Each row is a point. Each table stands for the endless flat space through its points: a line for two points, a plane for three, and so on. Write the one point that lies in both, or say that there is none.
(in the rows, 128 means zero)

First (2 x 4):
[[157 151 127 120]
 [167 101 152 150]]
Second, 3 rows:
[[169 125 136 134]
 [161 127 158 136]
 [184 146 142 119]]
They share: [163 121 142 138]

First (6 x 9):
[[145  46 174 121 128 139 140  66 108]
 [ 97  93  92 127 172 135 115 102 115]
 [135  74 166 131 152 177 192  88 136]
 [ 53 107  95 140 211 182 146 133 170]
 [109  58 167 137 153 142 140  99 124]
 [175  82 135 131 129 156 198  51  90]]
Second, 3 rows:
[[103 108  99 138 191 160 187  72 105]
 [106 100 103 138 184 157 186  67 113]
 [115 115 115 129 178 169 168  97  98]]
They share: no point

First (4 x 14):
[[104 149 125 158 102 148 147 135 107 127 113  96 156 127]
 [115 106  88 140  72 116 187 152 116  75  28 131 169 103]
 [111 113 101 147  67 114 187 159 110  98  38 121 172  99]
 [110 134  96 173 121 130 147 128  87 110 105  84 133 163]]
Second:
[[ 93 129  79 194  87 162 154 131 114  86  88 102 182 155]
 [133 150 117 150 119 131 148 105 114 115  93 105 126 123]
 [160 194 114 173 125  89 130  74 125 156 102  67 141 110]
 [141 170 117 158 137 138 142  86  89 107  76 111 138 128]
 [ 99 131  53 198 121 165 163  72  86  99  67 110 181 177]
 [103 126  99 178  67 127 149 155 159 116 121  77 155 128]]
They share: no point

First, 6 rows:
[[130 101 124  94 151 112 131 165 127 120 161 173 155 180 144 136 131 108
   85  93]
 [163  93 117 110 135 139 112 195 109 115 152 180 161 184 145 159  97 130
   55 119]
 [140 121 144 106 194  77 110 161 154 142 173 191 150 153 165 105 118 132
  114 106]
 [174  79 114 116 152 139 140 157 108 100 179 183 170 185 133 165  82 116
   66 124]
 [100  80 107  66  78 149 126 204 105 104 114 142 168 205 113 155 173  77
   31  49]
 [153 104 141 114 187  96 102 157 151 136 170 184 169 134 134  99  88 113
  104 108]]
Second:
[[149 117 127  97 139 107 120 158 156 140 174 165 137 157 134 132  77  81
  107 124]
 [129 135 112 123 139 144  96 159  98  73 171 142 114 173 104 100  83  72
   56  94]
 [158 170 152  77 113 109 137 128 160 127 157 164 151 172 113 142  28 101
  105 142]
 [133  96 117  76 158  99 129 139 148 173 105 153 209 155 115 116 106 136
  111 176]
 [191 118  94  74 119  77 165 128 164 135 125 162 165 188 113 112  77  81
   92 184]
 [ 84  64 134  94 184 141  46 159 118 166 200 117 140 115 124 150 137 110
   80  92]]
They share: no point

First, 3 rows:
[[100 160 170  96 191  91 109 123 102  94 146 118 153  85 162 156  80 131
  175  70 170 143 149 161]
 [119 146 152  81 156 114 133 109 120 124 115 149 156 105 174 135 120 111
  144 102 153 125 115 138]
 [131 154 118  81 136 148 165  77 104 134 117 177 140 125 170 137 120  91
  126 118 127 141 103 144]]
Second, 5 rows:
[[124 170 196 103 196 159 145  91 127  83 109 189 154 133 149 151  96 164
  138 103 132 158 107 118]
 [ 91 121 155 118 166  72 111  97  94 103 126 133 127 105 188 157  83  89
  174  99 127 175 120 148]
 [188 193 134 133 158 150 206 108 131 104 149 184 127  89 135 139 137 137
  107  76 129 167  89 141]
 [118 166 108  51 164 108 146  74  93 156 158 147  96  91 183 179  94  95
  138 148 167 123 137 182]
 [ 96 153 131  62 167 111 124  82  88 132 139 141 128 107 180 165  83  98
  157 123 158 132 141 169]]
They share: [116 160 139  90 163 124 141  95  98 113 135 150 143 107 164 149  96 109
 150  94 145 147 127 156]

First, 3 rows:
[[104 128 124  99 124 109 162  99 101 155 163 112  87 168  78  69  86 147
  122 174 112 100  68 144]
 [118 148 138 107 136 111 148  79 107 173 171 120  71 172  72  79  92 145
  104 176 122  90  82 158]
 [113 110 115 129 124 136 141 165 104 170 145 142  99 138 117 102 113 102
  209 147 103  91 101 123]]
Second:
[[ 91 138 134 124 142 106 125 135  68 150 165 131  92 112  79 117  88 122
  144 152 152 114 112 169]
 [111 130 120 156 138  72 135 151  52 146 139 137  94 132  73 113  64 114
  118 160 114 146 106 155]
 [ 97 156 122 112 118 132 153 139 112 174 155 157 118 148  61  85 104 130
  150 188 130  98  72 167]
 [139 114 107 136 106 132 153 139 112 171 152 133  73 172  97  70  92 136
  162 176  73  98  66 122]]
They share: no point

First (4 x 24):
[[152 122 181 143 129 106 138 106 107  69 206 165 144 102  81  75 166 146
  102 117 116  66 123 114]
 [140 118 141 110 138  87 126  95 107  64 164 132 132 119 107 118 154 134
  140 123  95 105 151 103]
 [153 128 166 135 116 111 136 105 110  74 193 163 136 110  84  85 157 143
  114 121 109  68 134 103]
 [130 102 119 103 139 108 134 136 137  87 144 137 164 122  91 127 160 128
  142 137 114 106 165 112]]
Second, 7 rows:
[[103 147 104 121  74 140 117  98 137 100 147 136 181  80  99 105 156 158
  179 118 123  86 171  75]
 [127 119 126 152 105  80 140 126 115  37 145 158 165 140  85 152 166 109
  168 127 117  69 113  89]
 [227  86 114 123  88 102 144 113 105  70  87 166  86 111  72  74 117 133
   77 170 104  46 117  29]
 [195  98 112  92  92 134 106  91 131  83 179 157 156  92 102  90 139 140
  134 125 124  52 127  88]
 [181 109 113 103 144 119 140 146 111  89 149 198 118 143 107 113 126 100
  141 162  68  97 146  88]
 [127 120 111 103  48 108 111  77 148  36 174 109 138 120  83 145 133 118
  120 119 158  40 125 124]
 [143 147 107 107  81 146 119 112 140 116 116 134 107 114  80  81 124 151
  112 145 117  93 201  67]]
They share: no point

First, 7 rows:
[[143 109  91 123  90 146 134 201 151 159  97 112  93 175 152 138 189 193
  133 124 102 129 109  83]
 [228 124 153 150  49 188 125 144 171 120  84  72 143 143 173 131 143 193
  143 112 168 117  39 134]
 [ 86 110  81 146 140  99 191 128  80 205 101 161  92  85 136 104 184 138
  142  62 106 120 150 112]
 [149 140  87  83 101 140 206 124 102 185  69 143 174 181 212 102 142 113
  160 136 151 139  63  98]
 [181 168 175 249  87 172 170 132 160 107 109  73  74 121 122  66 144 151
   56  74 147  95  87 152]
 [ 74 118  80 151 166  71 215 153  82 181 125 152  85 119 109  86 180 123
  129  70 129 141 151 107]
 [181 130 131 184  82 162 131 132 148 145 105  67  92 114 151 131 154 203
   84 103 127  94  83 141]]
Second, 7 rows:
[[173 172 110 186 116 129 198 142 146  93 109 118  94 156  69 101 169 146
  136  53  71  86  58 128]
 [122 158 123 142  85 106 207 187 135 147  88 144 104 159 146  65 174 133
  123  68  85 129 121 127]
 [180 110  98 192  90 133 145 151 118 167 119 153  47  92 159 131 175 167
  153 101 136 104 119 122]
 [ 96 140  78 104  27 121 177 165 169 177  82 149 135 123 196  37 219 131
  109  48 111 125 135  61]
 [185 128  91 200  72 208 114  98 122 123  84 124  67 102  97 144 193 124
  218  66 124  71 100 115]
 [137 117 139 146 168 113 192 158  95 144  92  92 132 155 109 130 136 166
  131  99 122 139  88 162]
 [104  89  83 100  78 139 143 135 133 196  82 111 155 101 191  96 196 159
  126  81 163 137 125  78]]
They share: [143 116 108 146 107 130 164 147 122 163 101 118 109 123 145 116 168 164
 137  90 134 124 104 117]

First, 5 rows:
[[194 163 132 100 103 190 121  89 154 122 150 158 138  72 200 123 127  78
  135 108 107 133 116 156]
 [137 172  85 115 101 147  88  94 119  84 105 103 125 103 178  90 122  86
   92 114 101 107 132 113]
 [219 162 108 110 108 223 112  89 128 156 129 192 155  67 198 109 158 119
  129 118 122 118  75 134]
 [127 179  57 124 115 163  90 105 101  73  98 102 116  90 180  95 123 115
   92 102 101  82 109  87]
 [196 156 131 122 112 188 139  94 153 131 165 166 144  76 184 133 133 108
  151 105 113 110 102 144]]
Second:
[[146 133  85 155  87 186  88  87 155  85 112 159 128 120 149 134 161 110
  137  90 118  56  83 137]
 [170 165 101 131 123 150 124 111 131 121 152 123 144  92 177  94 137 138
  113 114 106  96 111 117]]
They share: no point

First (7 x 24):
[[ 80 131 172 181 125  76 157  52 185 130 142 140 144  81 112 147 100  68
  115  63 119 103 150 197]
 [ 58  99  77 157  81 177 162 123 130 136  90 109 185 142 115  99 165 145
  172 187 210 208  90 144]
 [ 60 118 104 149  86 134 109  61  97  77 118 117 161  98 168  98  97  93
  168 158 174 182 128 176]
 [132 138 137 138  89 147 124  85 145 131 140  89 128  67 130  89 148  81
  111 158 170 145 176 172]
 [116  99 123 152  92 176 200 117 204 193  93  75 169 113  95  98 177 137
  125 121 190 185 130 155]
 [ 85 141 129 196  51 137 133 126 119 144 160 167 148  93 109 128 174 109
  156 173 153 141 127 148]
 [114 146 180 177  93  92 131  59 163 131 166 138 125  52 129 130 114  59
  112  87 115 103 177 190]]
Second (4 x 24):
[[129 130 145 184 119 125 156 107 185 157 153 101 144  80 122 112 115  79
  132 136 182 167 107 141]
 [ 61 110 166 147  67 121 165  72 150 135 118 133 138  95 131 107 158 111
  155 143 163 130 155 163]
 [ 72 118 121 169  80 161 144  95 122 109  81 158 153 137  95  97 154 112
  120 109 122 134 191 195]
 [ 76 104 136 124  48 133 161  61 161 161 141 106 170  70 124 133 197 116
  148 143 160 154 128 175]]
They share: [ 98 120 137 165  90 137 154  92 160 143 128 120 152  95 115 112 146  98
 133 130 159 153 138 165]

First:
[[129 112 129 155 130 152 126 119 116 178  66  97 143 133  89 105  95 150
  204 171 122 198  42 114]
 [182  57 121 199 121 168  92 181 107 109 148 142 151 152  89 163 108 113
  215 179  85 150  70 119]
 [140 107 178 209 141 173  89 146  90 166  93 131 170 113 106 123  69 133
  223 174  79 218  71 118]
 [150  91 118 209 126 160 116 198 123  96 139 164 168 114  96 179  97  91
  170 127  48 144 113 148]
 [121 111 131 200  92 186 110 150 127 165  74 134 159 120 108 118  76 110
  178 119  78 230  53 133]
 [102 127 112 167 161 121 155 156 122 110 113 125 148 111  96 143 129 109
  159 120  81 142  87 152]
 [ 59 169 141 156 175 125 151 125 105 159  70 115 148  89 117 100 118 125
  159 107  94 196  78 163]]
Second:
[[200 142  53 102 128 202 133 131  86  91  75 144 113 163 106 193 142 124
  202 163 119 134  84 138]
 [ 97  54 146 165 102 103 152 134 145 129 139 141 188  84  98 111  46 136
  202 106  74 173 100 132]
 [133 146   6 203 104 179 118 206 145 191  89 135  76 164  60 175 104 100
  142 124 110 157 108 176]
 [167  81  91 144 149 156  76 135  99 149  50 150 146 121  92 162  61 150
  170 171 107 166  34 170]
 [181 146  94 101 116 220 130 144 111 101  96 128 148 136 101 165 161 108
  191 165  95 154 109 103]
 [187 125  96 125 128 206  98 178  98 156  79 146 136 163  89 172 115 101
  136 170  89 138  58 114]
 [194  78 109 129 129 173 108 175  60 160  93 196 131 203 106 179  82 104
  127 163  86 111   5 111]]
They share: no point

First (4 x 24):
[[135 160 136 118 153 143  85 101 152 106 111 111 127 154 101 157 144 153
  165 151 133 162 107 130]
 [128 152 148 120 147 149  90 101 161  78 110 104 114 156  78 149 162 174
  158 142 137 162  95 145]
 [144 166 142 124 149 137  94  95 155  98 110 102 122 158  98 161 144 160
  164 158 139 170 115 139]
 [122 145 153 116 154 127 122  78 156  54 106  69 110 175  48 139 185 207
  137 154 160 174 111 182]]
Second (4 x 24):
[[128 179  94  86 170 125  95  67 123 111 127  87 121 132  77 174 151 166
  174 160 140 145 134 126]
 [130 147 132 108 156 133  85  81 141 117 113  79 125 154  99 176 135 152
  166 160 140 151 112 148]
 [117 149 169 157 171 131  68 108 172 116 120 115 139 173 116 135 159 145
  122 172 148 198  99 145]
 [121 167 133 129 175 119  62  68 146 130 140  77 121 139 104 183 143 145
  148 184 150 170 121 143]]
They share: [127 154 131 111 161 135  93  94 145 107 110 102 132 160  94 151 151 159
 157 154 139 162 112 138]

First (2 x 24):
[[129  85 124 125 108  90  96  85 102  91  97 141 148 105 129 105 126  82
  113  88 121 129 122 112]
 [126 112 100 155  99 111 111 100 123 100  79 141 157 114 114  93 111 103
  140 106 127 141 131  85]]
Second (2 x 24):
[[134 116 107 130 121  87  93  77 121  99  91 162 163 112 112 113 123  74
  106 106 135 120 127 110]
 [135 106 111 130 115  94  96  83 119  96  94 155 155 112 116 109 125  82
  110  96 125 123 123 105]]
They share: no point

First:
[[125 125 141 156 127 160 163  93 106 164 100 129 150 141  98 165 120 169
   97 139 108 145  92 148]
 [ 89 113 168 168 115 178 154  96  79 188  82 114 126 156 122 132 147 151
  100 151  93  97 125 157]
 [ 95 128 171 174 139 148 157 114 100 170 106 132 147 150 110 159 150 160
   82 127 123 121  98 178]]
Second, 5 rows:
[[ 66 112 181 171  94 155 188 123 102 153  61 105 133 155  78 193 103 161
   50 105 154 137  65 205]
 [ 98 116 166 123 121 170 165  93 109 158  62  94 131 135  52 188 101 160
   75 114 123 161  68 226]
 [ 68 132 165 217 127 151 163 152  89 187 113 154 166 140 143 150 129 169
   68 125 148  96 114 118]
 [132  94 134 150 117 168 141 103  94 178  93 169 117 148 108 132 165 146
  102 160  96 111  94 128]
 [116 136 130 149 113 146 193  87 125 110  90 102 133 185 102 200 131 166
   99 144 105 141 104 192]]
They share: no point
